Rows are points. A path goes straight from each point to the next, and from the last back to the first. The post is the endless flat space through its rows: a point in 2 columns, a line in 3, a plane in 4, and so on, so that a path can go around it. Count how often the path circles the post. Going back the other way cancels.
In the rows, 128 means zero.

Post:
[[144 124]]
Path (21 x 2):
[[116 163]
 [114 181]
 [ 72 110]
 [111  86]
 [120 124]
 [132 151]
 [163 170]
 [195 137]
 [160  69]
 [114  88]
 [ 92 128]
 [133 190]
 [174 166]
 [199 127]
 [177 101]
 [163 139]
 [171 186]
 [166 123]
 [160  99]
 [107  52]
 [ 89 128]]
Times around: 2

Post (2 x 3):
[[ 86 146 102]
 [132  98 139]]
Path, 22 rows:
[[142 129  92]
 [ 80 194  86]
 [120 136  51]
 [ 46 114  59]
 [ 98 116 138]
 [145 125 191]
 [117 167 113]
 [130 107  70]
 [100  75 114]
 [ 90  66 172]
 [130 170 169]
 [132 135 118]
 [165  76 145]
 [195 140 180]
 [103 166 167]
 [ 98 107 130]
 [ 81  75  63]
 [136 129  78]
 [131 168 135]
 [ 94 123 170]
 [100  85 134]
 [126  71 115]]
Times around: 0

Post (5 x 6):
[[ 94 137 166  78 157 167]
 [123 147  80 140 141 110]
 [100 127 138  83 162 122]
 [179  71 164 163 127 116]
 [189 164 115 106  77  58]]
Path (7 x 6):
[[124 120 117 106 152 142]
 [159 222  59 136 151 117]
 [ 95 113 115 193 205 141]
 [123 190 124  92 171 113]
 [154 121 135  59 165 135]
 [139  94 112  35 117 110]
 [109 113  90  69 118  99]]
Times around: 0

Post (7 x 8):
[[146 139 192 116 106 140 136 140]
 [154 179  43  91 156 155 126  67]
 [107 112 134 158 113 107  83 146]
 [106 109 164 166 171 114 168 154]
 [ 43 220 122 105 143 126 219 137]
 [103 121 119 123 113 150 128 118]
 [116 116 171 123 118  94 162 145]]
Path (17 x 8):
[[113 146  98 106 119 148  84 131]
 [122 120  92 143 137  99 133 176]
 [ 95  71 116 186 150  93 157 142]
 [153 204  67 113 162  90 109  83]
 [115 199 153  46 107 123 174 104]
 [140 141 100 124 183  46 130 157]
 [ 75 148 102 138  77 107 137 188]
 [138 165 122 103  98 122 173 109]
 [105 115 237 178 143 123 169 168]
 [ 23 100 117 133 155 102 135 119]
 [147 155 178  55 145 142 170 131]
 [191 137 203 136 139  88 104 133]
 [ 92  95 117 125  74 137 164  74]
 [105 178 149 129 125 101 161 162]
 [132 151  92 139 192 188 125 139]
 [ 68 216  76  40 115 108 173  98]
 [ 86 164 125 114 110 123 104  98]]
Times around: 1

Post:
[[145 112  97  89 150 144 146  94 116]
 [112 245  71 147 146 130  57 111 125]
 [123 106 152 163 113  99 150  72 127]
 [121 176  93 123 189 168  88 141 135]
 [142 126 165 140 139  68 184  99  97]
 [153 109  96  70  90 120 183 145 168]
 [171  85 134  62 117  69 170 124 168]
 [ 86  88 108  94 143 198  76 152  54]]
Path (14 x 9):
[[ 98 107  93  79  87  77 165 131  97]
 [ 96 103  55 142  97 209 140 131  55]
 [169  94 105 101 120  64  89 153 119]
 [105 111 103 114 114 127 136 113  79]
 [128  76 127  86  97 121 141 149 222]
 [ 84 111  81  81  56  56 136 148 148]
 [129 192  66 161 152  78  69 109 103]
 [146  90 152 167  97 134 161  73 125]
 [155 186 130  94 192 134 193 144  83]
 [119 160 120 115 131 122 151 108 129]
 [106 134  85  79 154 105 113 141 129]
 [125 122  97  91 115 125 146 180  50]
 [159 189  93 173 135 132 155 101 168]
 [147  92  89  96 137  60 154 144 118]]
Times around: 1

Post, 10 rows:
[[152 174 179 148 150 118 119 118 160 135 117]
 [138 173 161 137 109 130 116 126 136 156  95]
 [144 107 143 160 122 139 121 100 137 123 116]
 [139 130 128 121 111 129  72 115 186 121 110]
 [128 158 159 145 129  98 121 138 152 139  69]
 [169 148 124 109  90  89 113 106 168 114 108]
 [138 148 157 171 103 152 130 174 138 117 106]
 [150 109 133 123 118 125 110 154 127 127 133]
 [ 15 101 139 221 112  49 197  65  48  87 249]
 [125 126 126 125 140 163 153 122 150 130 145]]
Path (31 x 11):
[[ 74  99 106 189  65  76 147  93  55 118 188]
 [173 177 142 174  80  64 155 160 121 139  84]
 [123  60  60  93 141 129  60  70 220  87 159]
 [169 140 155 138 120 143  96 126 158 132  36]
 [142 133 183  97 176 166 113 129 186 134 114]
 [106 119 114 108  79 110 129  98 121 141 165]
 [153  92 112  73 147 173 104 139 194 122 139]
 [109 121 167 133 187 124 193  44 108 138 126]
 [111  90  77 125 130 169 126 127 160 102  92]
 [ 76 136  95 145 154 183 154 102 165 154 152]
 [125 151 127 168  72  92  96 189 149 136 127]
 [ 95 140 189 198  85 144 117 197 108 155  87]
 [ 79 110 183 172 139 123 125  41 137 133  97]
 [157 139 160 106 149 100 120  90 151 143 113]
 [161 156 191 164 123 117 131 140 148 167  87]
 [144 115  93 113  99 125 135  80 167 124 130]
 [183 115 164 221 119 125 135 204  39 113 137]
 [105 166 158 149 139  88 129 133 136 124  88]
 [ 97 215 228 140 180 166 141  52 143 184 119]
 [109 116 144 135 130 163 168 138 129 142 110]
 [ 94 127 141 159 106  86 154 135  97  94 100]
 [148 135 129 203  92  98 155 116  93  61 191]
 [152 151  95 122 102  93 117  57 194  99 180]
 [104 115 153 144 134 140 107 187 116 160 140]
 [142 117 117  98  86  62 144  79 126 111 181]
 [121 191 159  85 150  65 160  90 159 156  65]
 [158  79 147 175 145 145 121 124 117  86 151]
 [129 168 123 158  81 154 112 143 153 116 101]
 [159 151 151 131 155 195 139 127 179 115  78]
 [164 127 191 161 121 107 160 103 102  83 143]
 [ 92 138 171 204 173 178 138 110  80 133 158]]
Times around: 1

Post (11 x 12):
[[141 112 121 122 136 164 160 137 139 144 101 151]
 [142 158 128 158 150 102 162 154 108 145 135 110]
 [145 103  98 102 101 150 148 108 122 110 166 189]
 [ 78 153 127 163 181 142 115 155  34 152 196 191]
 [116 140 218  79 146 138 209 133 157 169 113 174]
 [167 150 127 163 141 143 104 124 150 108 128 152]
 [137  87 104 116 136  88 187 113 141 100 144  26]
 [150 112 140 146 146 143 168 115 161 162 148 106]
 [148 156 124 159 131 129 131  81 113 132 131 104]
 [ 96 130 127 197 120 108 115 135  86 106 154 169]
 [157  68 132 142 125  97 153 140  94 111 125 112]]
Path, 28 rows:
[[145 132 141 122 161 162 145  85 192 137  95  43]
 [ 88  80 140 164 157  90 181 192 174 137 177  85]
 [129  49  94  53 157 111 194 145 136 143 131  68]
 [133 119 112 167 136 108 122 160 121 162 136 136]
 [149  42  95 187  48  90 144  71  84  87  98 177]
 [114 122 136 153 111 144 185 121 127 120 131 186]
 [148 105  80 134 120 111 138  94  88  53 162  84]
 [137 210 120 137 177 134  77  93 100  71 157 148]
 [130 165  67 108 126 126 152 120 140 101 171 151]
 [183 105  70  85  89 115 162  72 166  87 166 164]
 [ 81 154 165 179 123 142 120 103 153  91 150 209]
 [159 148  93 161 160 129 139 172 119 104 151 164]
 [129 110 160 145 202 151 121  75 110 165 126 134]
 [ 72 100 174 112 182  69 227 177 110 177 128  45]
 [135 109 143 166 138 187  76 128 182 116 100 123]
 [102 154 116 133  90 116 160 101 143  77 140  97]
 [144 182 130 144 144  81 184 104  73 107 175 112]
 [ 98 174 204 190 168 129 154 184 102 156 114 144]
 [107  95 173 169 155 141 142 187  17 161 112 169]
 [112 111 137 117 102  88 215 141  82 121 165 159]
 [151 153  93 137 107 139 123  98  81 111  94 184]
 [ 98 172 165 160 206 103 135 160 139 162 184 179]
 [160  94 142 105 116  64 171 140 146  56 200 152]
 [116 148 207 148 161 148 194 139 133 176 109 143]
 [164 144 116 136 173 122 218 193 178 171 155  30]
 [216  46 106 148 124 147 228 162 211 165  97  81]
 [164 114 140 187 176 126 115 118 141 140 169 122]
 [ 68 124  68 131 158  90 179 166  88 148 164 106]]
Times around: 1

Post:
[[ 82 151 127  86 110 151 140  74 118  83  59 114 172 166 118  77 126 123]
 [120 132 133 164 106 134 145 114 132 132 209 181 115 126 144 119 124  90]
 [135 134 124 157 133 156 104 102  77 172 162 160 121 137 131 182 113 113]
 [140 149 143 154 151 103  96 115 120 147 127 105 103 151  54 133 109 163]
 [159 118 161 203 151 129  94 172 114 141 105 136 118 133  92 137 139 119]
 [126 144 132 113  65  97  80 156  86  92  81  94 105 111  92  87 146 185]
 [154 104 132 117 149 127 139 130  95 183 151 148 105 152 103 132 111 100]
 [182 110 129 160 163 132 115 135 115 176 164 206 135  77  81 154 123 130]
 [138 144 125 111  58 118 131 153 125  74  85 108 156 185  89 130 133 158]
 [144 107 125 168 163 112 134 128  94 155 187 142 151 113 113 164 171 115]
 [145 165  87 118 136 141 129  81 166 161  84 138 136 125 145 146 144 110]
 [152 138  88 183 147  96 117 136  88 138 111 151 124 137 109 119  89 118]
 [140 116 130 157 173 112  77 154 131 177 179 160 160 134 134 143 107 122]
 [ 92 137 112 104 148 144 166  99 139 105  93 159 118 135 164 158 115 130]
 [ 67 151 130 131  67 104 143 136 130 126  65 111 151 121  98 118 120 152]
 [160 138 148 158 136 172 155 125 124 148 190 102 148  93 148 149  82  93]
 [ 84 119  60 122 107 172 165  89 144  99  76 107 151 173 141  97 123 167]]
Path, 24 rows:
[[104 117  84 165 162 128 140 171 111 249 138  67 139  90  63 109  83 193]
 [129 143  90 120 175 154 146 130 120 166 104 112  91 131 139 113  96 121]
 [156 152 106 167 139 142 185 146 196 148  81 176 129 108 106 217 121 178]
 [ 55 123 148 143 150 172 156 133 126 140 102 145 203 107  96 189 166 154]
 [155 169 131  97  55 127  95 135  86  95 121 137 132 131  78  80  93  79]
 [ 65  98 152 136 170 105 129  92 164 149 173 175 158  79  89 149 133 167]
 [115 149 140 146 117 151 137 112 162 159  51 133 181 161 122 171  94 131]
 [130 168 200 153 112 124 167  77 204 140 115 104 146 157 114 153 147 104]
 [153 121 121 169 137 151 129 122  98 121 159 113 120  87 137 134  95 124]
 [106 107 126 149 188 113  94 130  82 157 115  61 106 146  82 116  69 148]
 [150 116  72 119 100  77 171 111 140 143 106 175 175  82 146 128 110 150]
 [142 153 208 152 110 157 133  98  59 107 190 146 152 144 121  98 125 102]
 [140 205 118 110 134  92  86 137 115 143 113 181 123 190  87 145  94 139]
 [132 176 178 146  70 123 108 109  93 137 160 121  72  31 104 148 121  92]
 [110  49  86 168 114 137 136 131 127 136  88 122 152 178  94  78 116 142]
 [ 86 150 165 130 166  66 112 118  88 160 129 134  68 139 110 172 115 187]
 [ 58 144  57 122 147 104 188 119 150 112  90 193 188 141 116 130 153 172]
 [131 140 121 160 215 139 145 139  86 199 146  96 129 147 134 198 104  96]
 [140 130 127 134 157 156 142 117 119  86 117 153 122 140 120  95 133 169]
 [ 49 178  84 135 127  99 166 102 139 151  96 118 121 125 176 155 140 169]
 [ 73 136 143 145  99 143 177 205 147 144 138 134 130 120 117 173  93 121]
 [119  87 113 137 155 134 173 134  95  96  86 152 124 150  62 160  85 123]
 [176 122 135 169 135 143 143  72 115  72 118  63 141 138  67  98 104 127]
 [ 99 144 169 138 127  92 104 125 103 174 139 174  41 142 136  92  64 129]]
Times around: 3
